Every row gives one point. To make a cloud, some directions were put in groups of two or more. Within a group, all points are equally far from the middle, so they leave a hole (a ring in 2 directions, a hollow ball in 3). The other directions are filled evenly. Then the cloud was stretched, turned, moved and blurred a little. How many holes are there, and how many directions does each take, smallest first?
In the rows, zero is written as 128.

Cloud, 21 rows:
[[111 158 140]
 [159 128 162]
 [ 94  89  94]
 [156 191 131]
 [ 64 192 136]
 [ 78 116 144]
 [ 32 150 150]
 [ 76  52 174]
 [152 101  83]
 [127 116 160]
 [151 172 100]
 [ 84 146  66]
 [186 107 152]
 [127 173  97]
 [105 154 123]
 [101 150  82]
 [ 85  41 147]
 [ 76 140 143]
 [138  75 159]
 [172 123  80]
 [ 85 122  87]]
Holes: 0

Cloud, 53 rows:
[[ 79 101 132 195 134 176]
 [ 98 102  47 142  68 131]
 [141 112 114 146  63 216]
 [139 193 160 119  96 150]
 [113  75  97 170 164  69]
 [123  89 146  92  77  94]
 [158  71 149 153 185 102]
 [111 163 169 166 153  75]
 [166  81 151 137 102  69]
 [122 150 116 101  57 120]
 [154  95 154  67 117 137]
 [201 120 154 168 106 164]
 [119 123  67 212 134  96]
 [106  64 104 158 117 197]
 [127 112 174 187 177 144]
 [201 129 184 139 128 151]
 [144 141 163 117 161 177]
 [110  57  74 180 139  85]
 [119 143 192 182 166 132]
 [185  52 134 162  91 114]
 [138 118 143 140 165  49]
 [ 89 125 117 223 147 139]
 [173  42  89 193 125 130]
 [ 89 100 125 152 131 199]
 [155  82 198 145  97 146]
 [167 117  93 191 135 190]
 [108 120  90 165 102 214]
 [ 58 122  98 192 110 158]
 [133 116  33 143 114 121]
 [ 77 129  82 176  76 179]
 [ 61 103  69 168 108 115]
 [122  63 171 114 134 121]
 [ 96 104 147  95 108  84]
 [ 82 162 153 127 135 175]
 [ 99 135 135 168  48 159]
 [108 181 147  95  96 121]
 [128 133 161 145 123  54]
 [148 172 159 157 117  82]
 [130 177 136  98 129  93]
 [188  73 176 142 115 106]
 [130  73 140 145 167  68]
 [130  65  89 150  90 207]
 [124 139 203 169  99 141]
 [118  82 158 102 106  82]
 [119 130  75 124  51 131]
 [ 68 152 172 137 124 159]
 [147 182 166 155 125  91]
 [105 102 105 150 128 209]
 [184 130 183 120 159 150]
 [200  68  88 178 125 152]
 [120 182 164 112  81 164]
 [110 145 117  87 135  96]
 [154 131 136 215  95 155]]
Holes: 3 (2, 2, 2)

Cloud, 73 rows:
[[170 141  68 100 171 118 153 217]
 [136 118 136 110  84  88  56 151]
 [ 94 127 137 126 180 192  94 131]
 [143 124 173 165 200 178  81  86]
 [ 98 148  86 108 144 149 146 132]
 [168 160 108 122 134  93 175 101]
 [102 148 175 125 145 200 107  88]
 [153 101  85  74 179 151 106 183]
 [184 199 121 104 195  85 143 110]
 [144 170 122 105 150 146  84 229]
 [103 156 142  97 140  78  84 126]
 [183 157 108 109 207  61  86 118]
 [107  85 186  81 110 146  52 140]
 [187 154 109 146 183  80  46  79]
 [166 152  97 108 122  99  54  80]
 [141  50 154  92 171 142 130 175]
 [155  46 131 129 144 107 128 136]
 [165 160 124 171 154  88 157 151]
 [105 117 115  81 192 147  45 102]
 [106  71 170 155 129 142  77 148]
 [134 101 201  52 117 113 123 173]
 [221 140 141 108 134  94 137  85]
 [169 150 118  38 136 147 120 145]
 [223 119 124  85 144 142 117  94]
 [131 157 162  66 191  92  81  92]
 [110  89 171  90 178 132  56 167]
 [166 130 120  30 174 134 110  87]
 [208 152  51 124 126 104 126 169]
 [134 124 150 147 129 189 100 175]
 [ 95  92 214  94 122 139  88 131]
 [210 170 117 160 167  74 104 133]
 [142  94 177 117 108 141 176 148]
 [146 142 165  59 169  95  80 167]
 [126 124 155 120 215 152 161 117]
 [193  59 104 101 123 138 110 195]
 [167  45 153  69 129 115 111 169]
 [174 168 103  82 144  74 153 114]
 [154 164 166 135 113 170  97  73]
 [ 97  92 194 124 133 159  71  69]
 [107 162 131 163 122 106 114 148]
 [223 106  75 125 122 100 131 191]
 [120  94 168 143 171 169  73 156]
 [134  78 118  53 191 135 114 125]
 [183 110  97 144 165 140  47  54]
 [132 140 136  54 157  79 136 128]
 [131 136 124  31 117 116 152 181]
 [128 146 183 144 194 164 121 137]
 [196 180  67  92 156  97 146 133]
 [131 121 122 110  86 135 100  74]
 [106 143 135 134 175  95 155 119]
 [162 204  78 106 148 121  95 127]
 [ 82 171 126 138 150 128 108 132]
 [128  81 198 111 193 140  72  61]
 [165 148 108  34 125 126 134 193]
 [183 161 190 106 156 133  96 131]
 [104 128 195 144 173 172 116 128]
 [151 178  80 151 110 125 115 163]
 [153 148 157  48 131 107 155 205]
 [156  88 103 156 124 168  99 160]
 [138 160 184 141 126 177 103  89]
 [143 156 168 120 105 175 102 171]
 [176 118 160  62 115 147 142  85]
 [136 175 113  86 148  88  55 126]
 [127 137 130 116 234 118  57 103]
 [227 131 140 117 138 119 147 136]
 [167  57 101 136 151 124 129 119]
 [128 113  81 152 158 102  56 171]
 [165  89 114 123 166  57  93 140]
 [154 203 103 154 135 117  99 104]
 [ 89 161 127  83 174 131  66  34]
 [197 123  63 156 181 112 144 109]
 [141 110  72  89 217 140 108  93]
 [142 146 119  83 211 152  39  69]]
Holes: 3 (2, 2, 3)

Cloud:
[[182 120 164 147 148 143 130 195 185]
 [ 99 115 225 129 129  53 112  94  70]
 [189 113 159 122 129 129  98 180 178]
 [148 120 143 145 110 194 162  70 116]
 [101 187  80 128  86 141 103 145 179]
 [ 97 153 199 107  53 104 130 104  86]
 [116 140 150  91  81  49 122 147 109]
 [ 81  68 213 100  90  99  99 118  74]
 [179 153 120 151 171 161 170 193 127]
 [ 77 137 118 181 120  57  72  71 134]
 [178 121 128 196 127 132 111 129 122]
 [219 121 194 130 117 154  97 117 156]
 [124 116 125 199 113 110 122 150 122]
 [ 88 122 158 135 145  91 131  13 119]
 [ 95 129 117 142 170 178  60 134 124]
 [152 117 204  87 109 183 196 137  90]
 [ 73 110  74 102 123 146 106 116  84]
 [133 110 112 198 170 130  63  74 195]
 [172  99 203 159 151 183 181  89 127]
 [157 172  97 130 209  95 168 133 128]
 [117 174  73 135 173 111 115  99 187]
 [ 81 152 115 127 119 132 164 131 189]
 [ 99 124  69 115 102  97 119  90 147]
 [ 79 166 124 123  73 144  79  77 143]
 [ 99 100 162 153 184 102 119 165 149]
 [ 75  93 172 190 157 125  80  99 104]
 [ 67 174 114 165 127 126 126  70 169]
 [201 110 210 125 166  95 139 121 144]
 [132 134 166 158  66 141 135 107  87]
 [215 111 194 138 118 195 136 116 146]
 [ 99 196  90 141  63  91  96 125 137]
 [ 44  82 207 129 121 134 141  57 107]
 [148 166 106 129 189 187 120  92 149]
 [154 137 168 108  78 168 182  62 133]
 [112 170  60 109 137 127 102 108 168]
 [111 160  91 123  65  90  97 147  71]
 [ 92 106 133 194 122 152  97 130 129]
 [137 193  97 137  96 123 170 148  96]
 [134  75 216 121 225 138 179  88 120]
 [153 131 219 124 171  91 184  96 111]
 [141 140 152 135 153 220 138  73 180]
 [ 72 118 103 139  68 134 128 146 130]
 [159 121  82 128 142 109 112 103  60]
 [114  77 145  82 174 176 104 154 134]
 [209 132  97 156 144 120  99 166 139]
 [ 58 111 166 129 151  76  97  22 101]
 [175  73 192 115 125 110 172 115  99]
 [123  97 108 184 136 131 129  36 141]
 [173 102  92 140 163 141 132 138  77]
 [ 99  74 135 133  97 106 139  92 169]
 [169  91 124 135 218 120 147 112 177]
 [124 162 110 156 141  38 123 124  70]
 [105 125 116 176 148  84  75  26 168]
 [120  70 177 113 164 112  85 170 113]
 [187 103 165 163 136  88 153 156 162]
 [132 126 157  71 169 166  86  66 120]
 [111  75 209 112 177  99  78 118 139]
 [134 131 217 135 143  62 138  88  86]
 [ 58 174  95 134 159  71  88 104 124]
 [164 169 158 183 179  93 113 116 132]
 [128  82 181 128 195  95 115  28 103]
 [133 152 143 132  70 174  70 129 122]
 [198 135 157 138  78 177 104 114 126]
 [148 158  70 129 144 162  80  78 177]
 [102 164  78 124 140 135 177 103 107]
 [193  81 126 119 203 126 149 137 125]
 [116  78 163 126 111  80  98 106 169]
 [110  86 182  68 129 123  61 113 124]
 [ 75  75 202 112 136  75  93  58 120]
 [173 103 175 117 103 108 159  43 135]
 [153 129 109 111  56  96 107 162 127]
 [191 164  78 130 112 105 102  98 110]
 [125  66 202 106 173 193 187 106 122]
 [ 89 155 103 160  82  56  93 116 103]
 [ 84  85 214 106 115 179  85 130  82]
 [186 152 132 128 177 158 212 161 174]
 [107  98  99 177 177  90  78 101 161]
 [107 123 222 126 142 154 139 144 180]
 [ 86 145 149  77 145 126 137 135 165]
 [137 131 105 129 102 175 133  58 117]
 [171 111 213 149 140 131 197 159 153]
 [138 121 227 158 134  92 161  95 105]
 [144 115 181  56  73 127 160 144  55]
 [ 90 121 128 100 142  94 190  96 133]
 [143  98 180 110  77 171 141 186 134]
 [140 106 196 106 150  47 146 139  80]
 [117 140 122 146 170 113 180 105 214]
 [140 133 185  66  64 157  99 157 131]
 [114 117 163  59 148  88 137  62 120]
 [ 22 137 116 157 145  91 123 117  89]
 [134 165 169 192 129  71  92  84 167]
 [177 169 105 189 188 151 184 110 183]
 [148  99 121 150 156 113 123 174  56]
 [153 138  74 109 182  87 120  97 158]
 [121 142 223 152  82 161 160 125 141]
 [113 120 178  94  44 132  80  87 152]
 [148 187 109 139 121 161 153 174 101]
 [156  86 166 130 154  90 191 138  93]
 [172 115 165 116 125 170 131 209 149]
 [200 130 105 181 195 167 179 142 178]
 [142 124 179 112  92 159  53 119 120]
 [ 95 105 125 108 141 183 120 176 142]
 [116  81 169  89 147 205 159 132 154]
 [130 115 186  59  92  97 166 120  42]
 [135  74 221 114 169 159 192 106  72]
 [132 163 172  78 109 102 111 161 161]
 [175 137 184 110 179 173 154  76 216]]
Holes: 3 (2, 2, 4)

Cloud:
[[101 125 182 102 131 142 199 118 160]
 [111 139 141 171 166 172  86  90 204]
 [ 53  64 180 126 157  93 110 130  99]
 [123 154 178 163 226  71 146  67 153]
 [195 144  84 147 125  97 123 143 151]
 [122 120 106 207 211  95 102 133 106]
 [129 179 113 121 147 104 107 188 180]
 [154  96  91  85 125  46 162 153 160]
 [134 173 135  52  98 102 179 148 168]
 [115 111  91 161 137  40 177 143 180]
 [104 189 115 141  92 123 119 187 138]
 [156 152 117 131 125 142 115  70  84]
 [122  57 142 204 105 100 116 126 170]
 [131  89 133 133 138  70  66 122 121]
 [154 102 159  79 131 175 102  96  88]
 [105 103 101 182  65 117 165 163 176]
 [ 88 129 113 150 139 191 129 190 119]
 [139  64 177 110 133  79 124 155 144]
 [110 215 153 164 156 132 153  92 109]
 [ 99 126  91 168 176 141 166 174  95]
 [141 195 159 146 100 165 117  85 121]
 [168  87 127 132 193 137  86 125 190]
 [144  84 109  58  77  81 106 144 131]
 [ 94 134 213 127 190 144 130 109 197]
 [ 77 104 151 170 197  39 118  93 156]
 [ 95 175  74 137 132 192 122 131 185]
 [115  27 140 171 139 119 153 136 104]
 [167 170 150 154 213 125 120  83 160]
 [156  90 177  79 152 117 138  73 138]
 [143 110 162 158 156  54 172 159 158]
 [ 38 118 120  92 159 105 130 159 117]
 [110  99 102 101 182  46 101 127 165]
 [ 82 121 103  61 132 170 174 120 110]
 [148 104 188 193 154 146 126  80 187]
 [ 19 128 113 172 146  95 125 147 157]
 [112 200 147 106 133 140  76  86 108]
 [144  89 111 110 176  71  98 151 108]
 [127  73  81 144 175  82  81 131 196]
 [ 93 216 150  96 167 130 123 140 127]
 [133  46 117  99 168 150 135 117 206]
 [130 100 126 219 205  65 117 130 163]
 [105  34 144 146 129 160 121 157 180]
 [155 145 171 108 153  75  68 128 111]
 [137  36 144 119 156 147 112 153 149]
 [ 80 100 195 153 135  99  78 122 199]
 [117  99 133 117 130 177 104  93  69]
 [135 117 165 171 123 192  66 111 132]
 [101 156 124 206 153  75 162 165 145]
 [ 98 110 126 248 178 112 106 127 165]
 [ 70 178 109  62  95 185 145 128 141]
 [123 121 123 172 118  48 177 143 167]
 [142 144 192 150 114 134  57 173 116]
 [118  97 136 152 115 124  60 145  77]
 [146 170 149  58 112 144  75  87 119]
 [155 165 147 116 144  89 123  56 104]
 [ 72 141 125  44 163 122 153 135 122]
 [136  79 118  87 148 183  77 122 156]
 [114 133 113  80 121 188 183 142 112]
 [121  88 108  90 174 119 105 190 154]
 [129 160 109  86 100  99 185  83 107]
 [142  69 110  76 104 166  93 177 158]
 [ 47 153 139 209 136  99 108 146 155]
 [184 105 141 119  99 155 102  82 158]
 [122  42 109 137 134  91 181 161 141]
 [ 52 126 131 146 201  78 138 160  89]
 [ 95  96 121 212 122 154  95 118 126]
 [103 140 164 128 217  61  87 108  95]
 [114  57 132 203 150  78 179 146 170]
 [ 92 122 145 122 149 100  42 135 167]
 [134 141  80 159 188 128 157 146  94]
 [ 80 129 108 121 215 167 148 126 164]
 [126 108 128 109 152 116 156 205 119]
 [103  92 122 187  90 103  88 135 217]
 [ 35 128 122 149 184 105 104 168 170]
 [ 62 157 107 114 153 148 201 117 158]
 [113 103 148 249 175  89 154 144 175]
 [195 146 162 147 126 161 156 136 142]
 [190 161 169 118 180 107 155  83 125]
 [114 109 143  45  56 117 122 154 140]
 [139  95 144 224 174 116 148 123 203]
 [ 76 114 133  85 172  75 184 140 193]
 [109  80 127 105 167 190 120 167 144]
 [110 200 204 162 157 110  89 142 162]
 [100 141 160 117 135  89 214 110 124]
 [ 88 107  60 133  43 161 127 170 152]
 [ 84 154 153 169 150  82 152  77 214]
 [135 135 102 188 190 132 122 116 216]
 [112 103  95  80  80 211 143 163 169]]
Holes: 2 (2, 6)

Cloud:
[[186 187 153 195 127 139 129  97 177]
 [155 139 142 211 203 141 172 157 104]
 [106 102  96 161 127 173 176 146 184]
 [168 132 135 228 164 109 185 154 121]
 [178 154 176 194 128  84 145 142 157]
 [216 126 102 160 128 148 178 144 175]
 [156 168 142  56 116 131 120 106 118]
 [180 129  95 100 134  43 134 170 130]
 [ 93 152 166 141 114 117  70 105  89]
 [182 119 160 212 136 112 188  90 116]
 [ 88  80 130 188 116  62 188 117 126]
 [150 193 193 165  39 140 152 140 124]
 [147 134 111 143 146  37 102 145 153]
 [137  65 123 147 108  98 113 177 103]
 [134  77 126 155 146 168 189  71 124]
 [140 142 184 174 153 179 135 134  83]
 [175  83 131 130 101 128 171 180  86]
 [135 195 169 140 125 114 111 105 149]
 [150  78 129 113 135 153 214 160 122]
 [117 152 105 185 119 164  88  93  92]
 [212 144 124 187 110 100 124 139 108]
 [139 118  69 165  68 121 124 130 111]
 [143  96 176 175 150  95 192 118  57]
 [218 107 102 136 189 156 160 129 132]
 [ 69 203 169 133  97 134 196 116 113]
 [188  99 187 129 118 131 104 110 102]
 [143 182 130 175 129 148 195  82  73]
 [ 89  75 191 146  96  79 183 100 111]
 [134 152  92 193 118 141 120 100 185]
 [178  68 122 157  96 168 124  54 125]
 [194 143 130  98 144 121 127 198 114]
 [116  96 144  83 179 141 110 117 133]
 [110 121 207 159 222 132 148 114  98]
 [ 88  92 186  78 137 116 162 107 165]
 [183 153 131 150 196 179 190 124 183]
 [132 105 124 117 183 194 129 183 140]
 [147 173 174 127 157 103 158 111  54]
 [180 168 146  95 169 171 146 131 114]
 [173 137 140 205 150  25 177 148 133]
 [133 166 140  48 139 112 158 137 105]
 [129 123 230 175 123  97 171 129 147]
 [154 172 176 175 196  63 150 109 129]
 [121 110 102 120  69 176 146  95 141]
 [163 167 186 142  83  83 126 159  84]
 [185 175 119 141 139 178 158  54  90]
 [165 186 160 114 105 151 128  52 140]
 [102 115 110 176 113 170 168 123 200]
 [137  65 130 100 114 132 176 180 133]
 [190 133 149 164 222  96 124 144  88]
 [178 134 122  96 195 128 157 211 102]
 [171  99 128 164  75 177 194 148 129]
 [161 150  87 161 131 104  56 146 151]
 [156 120 188 146  70 112 187 156 126]
 [136  98 141 105 112 213 137 123  88]
 [112  69 118 142 120 132 169 121  26]
 [ 92 130 105 202  78 148 185 112 193]
 [131 121  81 110 137 112 153 112 140]
 [140  75 131 144 150 126 149 164  92]
 [118  98 147 145 189 150 182 168 182]
 [117  87 110  82  68  81 185  90 106]
 [170 157 125  96 109 121 120  88 199]
 [182 174 105 175 114 113  99 137 109]
 [130 166 187 158  70  60 196 126 105]
 [169 108 169 130 124 114 159 151  84]
 [137 100 129 180 146 182 149 127 161]
 [109  92 148 130  72 131 123 134  90]
 [152 146 156 128 113  80 166 237 108]
 [146 163 153 108 100  67 155 201 111]
 [155  66 140 121  89  88  83  61  97]
 [103 204 166 143 176 121 137  92  75]
 [165  35  82 146 106  73 140 139 158]
 [126 192 161 179  98 138 215 149 143]
 [139  73  72 158  67 140 183  68 127]
 [132 110 139 116 157 207 126 102 224]
 [147 105 147 161 139 156 174 184 205]
 [174  64 177 196  55  72 184  94 106]
 [123 134 131 109  62  62 153 114  71]
 [103  93 169 166 160 103 124 112  72]
 [117 159 222 150 179 121 187 128  95]
 [172 151 145 136  74  79 150 186  96]
 [153 183 117 181 117 125 129 110  99]
 [111  95  89 198 145 161 157 163 118]
 [169 179 105 229  72 104 145 175 156]
 [146  54  96 145  66 127 185 103 170]
 [146 149 149 101  65  76 148  97 105]
 [143 184 155 151 175 104 148 120  84]
 [119 204 155  76 212 132 129 166 129]
 [120 191 136 143 131 162  69 110 130]
 [126 154  91 130  39 140 124 177 153]
 [112 128 160 191 170 185 137 151 154]
 [150 188 136 102 144 131 129 148 175]
 [220  69 130 166  72 145 125  96 116]
 [125 163 152 149 103  96 178  48 119]
 [147  74 118 132  25 161 147 104 168]
 [193 102 133 116 117 200 167  98  80]
 [163 182  99 149 125 188 202 129 135]
 [127 100 172 168 127 118 110 173 123]
 [117  77 149 146  83 138 176  55 127]
 [181 121 121 226  91 141 231 107 116]
 [173  86 171 177 113 126 117  92  81]
 [123 181 142 168 151 151 232 191 151]
 [166 120 155 112  92 158 214 148 131]
 [184  76 108 144 127 151 105 188 148]]
Holes: 1 (2)

Cloud (106 x 9):
[[120 160 174 188  67  46 130  89 167]
 [145  92 158 109  75  61  96 105 166]
 [138 133 164 173 102 129 129 139 189]
 [207 159  65  58 111 127 132 128 155]
 [ 29 197 120 118 124 143 193 133 112]
 [ 96 153  99 139 103  90 187 150  67]
 [ 75 176 103 117  33 130 118 120 168]
 [137 194 165 181 107 159 113 173 132]
 [135 170 120 188 144  55 185 114 122]
 [ 95 176 150 157  37 116 146 111 162]
 [135 145  85 131  64  83 128  86 109]
 [ 94 126 101 166  55 127 113 106 137]
 [136 134 144 155 137  63 115  98 142]
 [146  71  84 132  91  93  59 138 146]
 [123 172 150  88 133 154 113 139  84]
 [109 130  98  77  38 109 110 141 138]
 [167 145 115 151  97  85 155 107  82]
 [147 163 139  95  51 151 133 174 157]
 [122 161 127 200 113 156 123 109  91]
 [119  66 138 120  96 106 120  94 162]
 [ 88 192  91 169 115  95 146 149 104]
 [ 77 116  81  98  71 155  80 123 187]
 [128 166 130 162  56  70  93  72 152]
 [107 186 156 136 131 159 160 121 159]
 [168 114  51  60  83 123 141 113 101]
 [123 117 131 104  73 120 151  70 171]
 [ 52 189 140 148  92 175 172 149 123]
 [ 69 204 174 220  81 125 159 140 104]
 [172 164  98  27  94 150 126 154 169]
 [182 157 164 108  90 140 109  92 183]
 [ 98 164  62  96  70 118 149  62 108]
 [148 176 138 137 131 111 142  53 107]
 [ 71  84  68 190 121  61 207 142 125]
 [124 149 110  81 147 176 121 143  93]
 [156 132 130 180 105  81  77 106 174]
 [143 190 128 153  89 101  95  82 195]
 [107 128 132 183  92  39 158  99 110]
 [130 230 149 137 110 163 115 123 113]
 [169 151 173 114  88 141 130  59 141]
 [113 227 113 113  99 183 167 108 128]
 [118 144 164 147  36  76 128 102 117]
 [164  97 107  86  76 155 120 159 197]
 [173 109  87 169  97  90  89 119 135]
 [109 165 102 150 114 182 166 189 137]
 [ 61 132 105  85  91 175 103 109 147]
 [188 181 122 138  88 176  97 119 105]
 [154 206 136 111 109 161  81  94 164]
 [120 175  86 131  68  64 194 116 134]
 [126 237  98 134  87 150 169  95 147]
 [113 166 120 169  98  34 146 110 118]
 [177  74 140 133  94 149  79 162 114]
 [ 91 150 119 147 138 178 108 133 100]
 [167 199  89 111 112 171 108 110 187]
 [138  97 105 123 164 110 154 114 145]
 [129 231 134 113  80 114 121  66 153]
 [196 111  73 119 108 138 138 121 175]
 [120 175 116 199 129 115 124 133 156]
 [188  87 114  87  88  63  77 118 167]
 [115  96  82 134 128  88 161  87 167]
 [123 111  59  55 128 158 152 152  79]
 [173  89 115 145  80 131 100 148 187]
 [139 191 148 106  32 167 114 119 172]
 [101 136  61  90 122 109 127 171 129]
 [127 151 109  72 125 137 128 167 106]
 [ 75  78 107 114  88  72 160 148 154]
 [ 77 147 154 216 137  70 124 142 129]
 [181 118  53  92  94 103 150  73 140]
 [126 166 163 168 114 112 143  87 169]
 [154 165 116 131  75  58 161 108 115]
 [118 124 111 154  86 192 121 133  95]
 [183 140 125  28 111 136  87 112 130]
 [196 176 159 136  92 157  94 102 170]
 [109  81  98  97 100 114  95 149  90]
 [ 94 153 188 121  55  99 129  99 165]
 [156 116 148 153 103 141 119  99 171]
 [ 94 202 100 174  56 131 132 119 167]
 [158  94 131 104  90  99 169 130 129]
 [158 116 109 152  79  62 154 115 134]
 [ 88 189 190 109  88  89 108 132 163]
 [134 155 180 155 141 151 131 155 146]
 [122 163 151  79  97  90 133 104 182]
 [117  97 135 199 107  91 141 120 163]
 [139 128 120 143  65 115 162 124  95]
 [ 99 162  83  53 135 140 143 123 134]
 [119 170 126  96  88 176 119 120  53]
 [ 77 171 141 194  55  83  99 163 156]
 [169 162  69  45 102  99 121  80 172]
 [138 160  94 129 159  96 173  99 110]
 [103 115 132  80  97  88 159 162 116]
 [ 88 107  69 139  97  85 116 108 126]
 [177 176 167 134 135  85 113 153 175]
 [ 65 126 126  93 108 176 139 122 157]
 [108 139 120  82  44 127 112  88 206]
 [118 249 174 122  49  98 140 100 145]
 [100 241 178 179  33  85 131 119 150]
 [ 92 144 159 136  69 109 108 115 201]
 [124 145  51 135 135 173 122 116  89]
 [162 183 136  77  75 167 115 113 210]
 [112 219 172 158 101 161 144 142 160]
 [161 156 113 103 101  49  95 116 134]
 [ 96 174  88 107  46 190 123  97 140]
 [137 219 102 144 118 135 140  98 114]
 [ 66 164  99 119 101 169 165 159  79]
 [137  96  44 146 114 119 107 152 131]
 [124 100 155 121  31 125  77 115 150]
 [152 134  75 146 125 168 178 155 109]]
Holes: 1 (6)
